Each row is a point. The last column is the point's height on a tilted bowl or saddle (a function of degree 2), plus a little noise. Count its main directions that bend up, bend down and stay straight.

Points:
[[-0.13 -0.37  0.38]
 [-0.15  0.17  0.20]
 [-0.56  0.54  0.30]
 [-0.13 -0.01  0.21]
 [-0.03  0.24  0.22]
 [ 0.30  0.28  0.10]
 [-0.06 -0.42  0.44]
 [-0.22 -0.24  0.28]
 [-0.05  0.23  0.21]
 [-0.18  0.18  0.19]]
Directions: 1 up, 1 down, 0 straight

Points (9 x 3):
[[-0.40  0.21 -0.51]
 [-0.56  0.01 -0.13]
 [-0.12 -0.05  0.33]
 [-0.66  0.01 -0.25]
 [-0.11 -0.15  0.34]
 [-0.26 -0.10  0.24]
 [ 0.13 -0.29  0.03]
 [-0.01  0.27 -0.18]
 [-0.03  0.24 -0.07]]
Directions: 0 up, 1 down, 1 straight

Points (18 x 4):
[[-0.43  0.05 -0.21 -0.26]
 [ 0.18 -0.28 -0.37 -0.03]
 [ 0.27 -0.27 -0.05 -0.19]
 [ 0.00 -0.48 -0.02 -0.02]
 [ 0.22 -0.33  0.29 -0.39]
 [ 0.20  0.43  0.44  0.62]
 [-0.16 -0.41 -0.40  0.03]
 [ 0.23 -0.36  0.09 -0.25]
 [-0.07  0.31  0.40  0.59]
 [ 0.47 -0.01 -0.17 -0.21]
 [-0.11 -0.02 -0.39 -0.19]
 [-0.27 -0.17  0.09  0.05]
 [-0.25  0.00  0.29  0.23]
 [ 0.22  0.55 -0.12  0.33]
 [ 0.16  0.10 -0.11  0.00]
 [-0.22 -0.11  0.02  0.03]
 [-0.51 -0.18  0.04  0.00]
 [ 0.33 -0.15 -0.24 -0.13]]
Directions: 1 up, 1 down, 1 straight

Points, 18 rows:
[[ 0.30  0.42 -0.17  0.01]
 [ 0.14 -0.90  0.14 -0.47]
 [ 0.20  0.16  0.07  0.16]
 [ 0.33 -0.05  0.03 -0.08]
 [ 0.19 -0.35  0.18 -0.26]
 [ 0.22 -0.43 -0.09  0.02]
 [ 0.50  0.18 -0.17 -0.30]
 [-0.33 -0.13  0.01 -0.18]
 [ 0.08 -0.12  0.17 -0.04]
 [ 0.26  0.10  0.44  0.06]
 [ 0.06  0.11  0.09  0.14]
 [ 0.04  0.04  0.19  0.06]
 [ 0.25 -0.46  0.28 -0.63]
 [-0.09 -0.37 -0.28  0.49]
 [-0.15  0.42 -0.13 -0.19]
 [-0.05  0.38  0.47  0.28]
 [ 0.23  0.09 -0.01  0.10]
 [-0.12 -0.13 -0.35  0.28]]
Directions: 1 up, 2 down, 0 straight

Points, 16 rows:
[[ 0.05 -0.08  0.02  0.04]
 [ 0.34 -0.33  0.41  0.33]
 [ 0.13  0.39  0.28  0.38]
 [-0.11 -0.06 -0.16 -0.01]
 [-0.01  0.47 -0.26  0.19]
 [ 0.10 -0.37  0.20  0.13]
 [-0.34  0.09  0.56  0.52]
 [ 0.39  0.01  0.13  0.22]
 [ 0.05  0.66  0.11  0.47]
 [-0.23  0.21  0.38  0.35]
 [-0.25  0.17  0.08  0.15]
 [-0.13 -0.11 -0.24 -0.02]
 [ 0.15 -0.57  0.10  0.19]
 [ 0.05  0.16 -0.08  0.07]
 [-0.03 -0.13  0.06  0.04]
 [ 0.51 -0.42 -0.14  0.35]]
Directions: 3 up, 0 down, 0 straight

Points, 23 rows:
[[ 0.19  0.10  0.02 -0.10 -0.06]
 [-0.25  0.02  0.36  0.37 -0.46]
 [ 0.33  0.20  0.24 -0.36  0.06]
 [ 0.33 -0.14  0.58 -0.13 -0.23]
 [ 0.04 -0.39 -0.13 -0.02  0.16]
 [ 0.18  0.00 -0.11  0.08  0.00]
 [ 0.09  0.07 -0.60  0.12  0.00]
 [-0.15 -0.16  0.24 -0.37 -0.11]
 [ 0.35  0.14  0.10 -0.05 -0.05]
 [-0.04  0.08  0.04 -0.39 -0.12]
 [-0.12  0.14 -0.23  0.09 -0.03]
 [-0.15 -0.19  0.37  0.08 -0.42]
 [ 0.05 -0.19 -0.29 -0.36 -0.11]
 [ 0.39  0.12  0.39  0.00 -0.06]
 [ 0.19  0.24  0.82 -0.66  0.75]
 [ 0.43 -0.15  0.22  0.46 -0.27]
 [ 0.33 -0.17  0.24  0.36 -0.26]
 [ 0.50  0.12 -0.38 -0.33 -0.60]
 [-0.04 -0.18 -0.28  0.39  0.29]
 [-0.20 -0.09  0.39 -0.51 -0.07]
 [ 0.06  0.03 -0.13 -0.12 -0.10]
 [ 0.16  0.12  0.03 -0.25 -0.07]
 [-0.20  0.03 -0.14  0.21  0.01]]
Directions: 2 up, 2 down, 0 straight

Points:
[[ 0.47  0.60  0.12  0.39 -0.32]
 [-0.02  0.25 -0.06 -0.21  0.02]
 [ 0.19 -0.24 -0.15  0.04  0.16]
 [-0.14 -0.23 -0.39  0.16 -0.03]
 [-0.07  0.30 -0.33 -0.46 -0.19]
 [-0.55 -0.20 -0.01 -0.51 -0.15]
 [-0.27  0.05 -0.15 -0.25 -0.02]
 [ 0.32  0.26 -0.02 -0.86  0.00]
 [-0.35  0.07 -0.09  0.15  0.04]
 [-0.11 -0.15  0.12  0.13  0.17]
 [ 0.03 -0.33  0.12 -0.41  0.39]
 [-0.07 -0.08 -0.28 -0.08  0.01]
 [-0.03  0.25 -0.15 -0.21 -0.01]
 [-0.04 -0.02 -0.42  0.31 -0.13]
 [ 0.02 -0.92  0.19 -0.05  0.97]
 [-0.02  0.15  0.18  0.20  0.07]
 [-0.33  0.18  0.03  0.35  0.12]
 [-0.33  0.03  0.18 -0.11  0.00]
 [ 0.11 -0.18  0.22 -0.31  0.23]
 [-0.37  0.20  0.17  0.17  0.04]
 [-0.13  0.05  0.19  0.24  0.11]
 [ 0.29  0.06 -0.08  0.01 -0.04]
 [ 0.28  0.02 -0.63  0.09 -0.58]
 [-0.21 -0.07 -0.27 -0.22 -0.02]]
Directions: 1 up, 2 down, 1 straight

Points:
[[-0.23 -0.02 -0.70 -0.32 -0.63]
 [-0.41 -0.21 -0.34  0.01  0.21]
 [ 0.11 -0.36 -0.04  0.62  0.24]
 [-0.28 -0.10  0.02  0.10  0.31]
 [ 0.37 -0.21 -0.05 -0.10  0.15]
 [-0.11  0.07  0.33 -0.38 -0.03]
 [ 0.10 -0.34  0.27  0.31  0.32]
 [-0.25 -0.29 -0.06 -0.03  0.37]
 [ 0.08  0.15 -0.20 -0.02 -0.03]
 [ 0.20  0.13 -0.12  0.33 -0.05]
 [ 0.04 -0.21 -0.40 -0.07 -0.18]
 [ 0.00 -0.47 -0.42 -0.18 -0.33]
 [ 0.05 -0.21 -0.63 -0.15 -0.49]
 [ 0.02  0.30 -0.25  0.07 -0.24]
 [ 0.07  0.34  0.20 -0.55 -0.02]
 [-0.08 -0.37 -0.50 -0.01 -0.29]
 [-0.08 -0.04 -0.11 -0.30  0.03]
 [-0.29 -0.23  0.23 -0.10  0.50]
 [ 0.40  0.15  0.06  0.53  0.13]
 [ 0.27 -0.03 -0.15 -0.29  0.14]
 [ 0.21 -0.33 -0.47  0.31 -0.24]
 [ 0.20  0.25 -0.23 -0.41  0.23]
 [-0.10 -0.07  0.16 -0.22  0.12]
 [-0.17 -0.06 -0.06 -0.04  0.13]
 [ 0.31  0.40  0.11  0.49 -0.17]
 [ 0.17 -0.42  0.18  0.28  0.26]]
Directions: 1 up, 2 down, 1 straight

Points, 47 rows:
[[-0.19 -0.11 -0.32 -0.45 -0.41 -0.03  0.13]
 [-0.03 -0.16  0.57 -0.49 -0.22 -0.33  0.29]
 [ 0.13 -0.46  0.21  0.08 -0.13  0.10  0.25]
 [-0.22  0.62 -0.24  0.56 -0.41 -0.35  0.15]
 [-0.16 -0.19  0.27  0.06  0.16 -0.38  0.37]
 [ 0.84 -0.06  0.15  0.16  0.03  0.25  0.23]
 [-0.25  0.01  0.19 -0.07  0.12 -0.39  0.16]
 [ 0.16  0.16 -0.17  0.04 -0.09  0.12 -0.04]
 [-0.26 -0.20  0.10 -0.47 -0.28 -0.24  0.13]
 [-0.48  0.50 -0.04 -0.06 -0.01  0.01 -0.15]
 [ 0.20 -0.08  0.36  0.40  0.13 -0.06  0.42]
 [-0.13  0.11 -0.04 -0.03 -0.12 -0.05  0.00]
 [-0.26  0.18  0.08  0.23 -0.05 -0.39  0.12]
 [ 0.09 -0.01  0.34  0.15 -0.11  0.20  0.09]
 [-0.11 -0.47  0.15  0.46 -0.15 -0.24  0.66]
 [ 0.11  0.56  0.17 -0.54 -0.07 -0.18  0.23]
 [-0.28 -0.03 -0.01 -0.24 -0.06 -0.19  0.08]
 [ 0.09 -0.24 -0.29 -0.04  0.04 -0.54  0.43]
 [ 0.27 -0.43 -0.02  0.00 -0.34 -0.34  0.41]
 [-0.18 -0.35 -0.23 -0.03  0.15  0.05  0.33]
 [-0.33  0.17  0.50  0.10 -0.15 -0.03  0.03]
 [-0.06 -0.14  0.39 -0.30 -0.03 -0.16  0.18]
 [-0.01 -0.04  0.31 -0.08  0.51 -0.51  0.38]
 [ 0.07  0.21  0.32  0.15 -0.67  0.01  0.15]
 [-0.27 -0.52  0.45  0.00  0.27  0.11  0.58]
 [ 0.06 -0.22 -0.11 -0.57 -0.24 -0.11  0.08]
 [-0.09  0.39  0.08  0.56  0.06  0.02 -0.05]
 [-0.31 -0.01  0.30 -0.09 -0.02 -0.05  0.05]
 [-0.51 -0.18  0.26 -0.27  0.36 -0.33  0.22]
 [-0.07 -0.12 -0.03  0.04 -0.16 -0.02  0.07]
 [ 0.32 -0.18 -0.10 -0.17  0.19  0.09  0.18]
 [-0.14  0.30 -0.03 -0.09  0.30  0.06  0.01]
 [-0.05  0.22  0.23  0.50 -0.33  0.05  0.07]
 [ 0.19 -0.24 -0.07  0.40 -0.06 -0.23  0.39]
 [ 0.19 -0.08 -0.25 -0.22 -0.35  0.20 -0.10]
 [-0.60 -0.08  0.58  0.59 -0.09 -0.45  0.51]
 [-0.02  0.02  0.11 -0.38 -0.05  0.19  0.01]
 [ 0.02  0.04  0.10  0.04  0.00 -0.22  0.13]
 [ 0.32  0.23  0.13  0.19  0.02  0.01  0.14]
 [ 0.42  0.02 -0.05 -0.21 -0.55 -0.12  0.06]
 [ 0.52  0.09 -0.20 -0.20  0.53 -0.42  0.30]
 [ 0.23 -0.10 -0.12 -0.25 -0.26  0.17 -0.07]
 [ 0.00  0.02  0.25 -0.03  0.22 -0.39  0.26]
 [ 0.43  0.13 -0.22  0.38 -0.24 -0.20  0.16]
 [ 0.43  0.60 -0.36 -0.02 -0.03  0.27  0.12]
 [-0.57  0.46 -0.28  0.13 -0.12  0.10 -0.12]
 [-0.06 -0.53  0.00  0.00  0.51  0.01  0.71]]
Directions: 3 up, 1 down, 2 straight

Points:
[[-0.46 -0.20 -0.11 -0.02  0.21  0.33 -0.27]
 [-0.18  0.09 -0.22 -0.17 -0.12 -0.37 -0.03]
 [ 0.36  0.38  0.13 -0.23  0.27  0.30 -0.39]
 [-0.04  0.52  0.01  0.03 -0.06  0.06 -0.18]
 [ 0.73  0.12  0.02  0.14 -0.61  0.09 -0.58]
 [ 0.23 -0.11 -0.04  0.13 -0.20  0.24 -0.22]
 [-0.02  0.01 -0.04 -0.30 -0.07  0.02  0.00]
 [-0.05 -0.08  0.63 -0.05  0.15 -0.01 -0.04]
 [ 0.33 -0.12 -0.11 -0.58 -0.09 -0.23 -0.24]
 [-0.02 -0.16  0.40 -0.68 -0.27  0.67 -0.31]
 [ 0.03  0.06  0.02  0.44 -0.02 -0.20 -0.13]
 [ 0.04 -0.21  0.58  0.06  0.01  0.60 -0.33]
 [-0.32  0.35 -0.25  0.07  0.52 -0.13 -0.47]
 [-0.09  0.05  0.79 -0.36 -0.16  0.17 -0.09]
 [ 0.37  0.15  0.47 -0.19  0.15  0.16 -0.21]
 [ 0.05  0.02  0.05  0.14  0.05 -0.27 -0.02]
 [ 0.29  0.30  0.09  0.17 -0.07  0.16 -0.26]
 [ 0.10 -0.51 -0.17 -0.21 -0.08  0.02 -0.22]
 [ 0.00  0.23  0.40 -0.15  0.36 -0.13 -0.10]
 [-0.48  0.24 -0.10  0.00  0.17  0.34 -0.31]
 [-0.38  0.03 -0.32  0.25 -0.06  0.25 -0.35]
 [-0.16 -0.10  0.05 -0.08 -0.07  0.09 -0.01]
 [ 0.08  0.10  0.06 -0.12  0.44 -0.26 -0.16]
 [-0.29  0.11 -0.19 -0.42  0.26 -0.10 -0.18]
 [-0.55  0.20  0.01  0.60  0.47 -0.52 -0.73]
 [-0.01  0.02 -0.24  0.52  0.15 -0.35 -0.21]
 [-0.35  0.28  0.12 -0.06  0.00 -0.09 -0.05]
 [-0.30 -0.12  0.03 -0.07  0.31  0.09 -0.10]
 [ 0.09  0.13  0.45 -0.21 -0.42 -0.16 -0.12]
 [-0.36  0.43 -0.09 -0.01  0.07  0.45 -0.39]
 [-0.22  0.23 -0.02  0.15 -0.16  0.16 -0.14]
 [-0.31 -0.16 -0.29 -0.12 -0.29  0.41 -0.32]
 [-0.23 -0.37 -0.05 -0.01 -0.39  0.12 -0.21]
 [ 0.17  0.25  0.29  0.18  0.08 -0.48 -0.17]
 [ 0.37 -0.69  0.35 -0.06 -0.12  0.13 -0.46]
 [-0.28 -0.12  0.29 -0.25  0.33 -0.14 -0.02]
 [-0.32 -0.05  0.02 -0.21 -0.06  0.05 -0.01]
 [-0.27 -0.11  0.10  0.16 -0.21 -0.15 -0.07]
 [ 0.20  0.13  0.14 -0.25 -0.28  0.02 -0.06]
 [-0.24 -0.18  0.46  0.26  0.22 -0.68 -0.34]
 [-0.16  0.17 -0.14 -0.06  0.13 -0.11 -0.06]
 [-0.21  0.16  0.56 -0.05  0.22  0.24 -0.07]
 [-0.64 -0.04  0.08  0.61  0.10 -0.20 -0.54]
 [-0.18  0.48 -0.28 -0.07 -0.22  0.15 -0.22]]
Directions: 0 up, 5 down, 1 straight
